Every row gives one point. Two turns around zero, p and q, are shown by what they do to some points. Write where each new point lands after one turn and then the other. Backwards means that the second turn is done in reverse. Each puzzle has new turns, and all numbers are rounded.

Turn p:
[ 0.37  0.02 -0.08] -> [ 0.32 -0.18 -0.09]
[ 0.20 -0.09  0.38] -> [0.24 0.01 0.37]
[0.39 0.28 0.26] -> [0.52 0.16 0.08]
[-0.66 -0.28 -0.40] -> [-0.79 -0.10 -0.19]
[-0.30  0.08 -0.16] -> [-0.28  0.13 -0.17]
Turn q:
[ 0.18 -0.04 -0.25] -> [ 0.11 -0.19 -0.22]
[0.21 0.25 0.66] -> [0.39 0.51 0.36]
[ 0.15 -0.22  0.05] -> [ 0.15 -0.19  0.13]
[-0.75 -0.03 -0.31] -> [-0.81 -0.05 -0.09]
[ 0.20  0.05 -0.15] -> [ 0.16 -0.07 -0.19]
Where do these land?
q, then p: [-0.23  0.27 -0.03] -> [-0.13  0.24 -0.23]
q, then p backwards: [-0.20 -0.48 -0.19] -> [-0.03 -0.53 -0.14]
q, then p: [-0.05 -0.26  0.41] -> [0.16 0.19 0.42]
q, then p: [ 0.48  0.47 -0.19] -> [ 0.35 -0.25 -0.55]

Turn p:
[-0.01  0.29  0.12 -0.31] -> [ 0.17  0.39 -0.07 -0.10]
[ 0.30 -0.01  0.27 -0.05] -> [0.20 0.12 0.18 0.28]
[ 0.24 -0.35 -0.44  0.14] -> [ 0.15 -0.59 -0.13  0.06]
[ 0.23 -0.38 -0.31  0.52] -> [-0.15 -0.67 -0.05  0.30]
[-0.28  0.22 -0.15  0.22] -> [-0.35  0.03 -0.25 -0.10]
[-0.48  0.21  0.52 -0.51] -> [-0.03  0.70  0.34 -0.45]
Turn q:
[ 0.02  0.27 -0.27  0.16] -> [ 0.09 -0.03 -0.27  0.30]
[ 0.09 -0.08  0.37  0.09] -> [ 0.08  0.07  0.38 -0.02]
[ 0.50 -0.63  0.33  0.14] -> [ 0.11 -0.52  0.65 -0.25]
[-0.42  0.15 -0.37  0.17] -> [-0.35  0.08 -0.37  0.32]
[-0.20  0.29 -0.06 -0.56] -> [ 0.05  0.41 -0.40 -0.34]
Where do these land?
q, then p: [-0.35  0.18 -0.22 -0.07] -> [-0.19 -0.04 -0.37 -0.19]
p, then q: [-0.11  0.22  0.13  0.54] -> [-0.44  0.19 -0.08  0.36]
q, then p backwards: [ 0.44 -0.51  0.05  0.11] -> [-0.03 -0.67 -0.13 -0.01]
q, then p: [-0.20  0.13 -0.43 -0.59] -> [ 0.29 -0.14 -0.51 -0.47]
q, then p backwards: [-0.20  0.11  0.17  0.11] -> [0.00 0.13 0.27 0.05]
p, then q: [ 0.42 -0.59  0.23 -0.33] -> [ 0.41 -0.19  0.68 -0.15]
p, then q backwards: [0.00 0.46 0.07 0.24] -> [-0.42  0.26 -0.16  0.06]
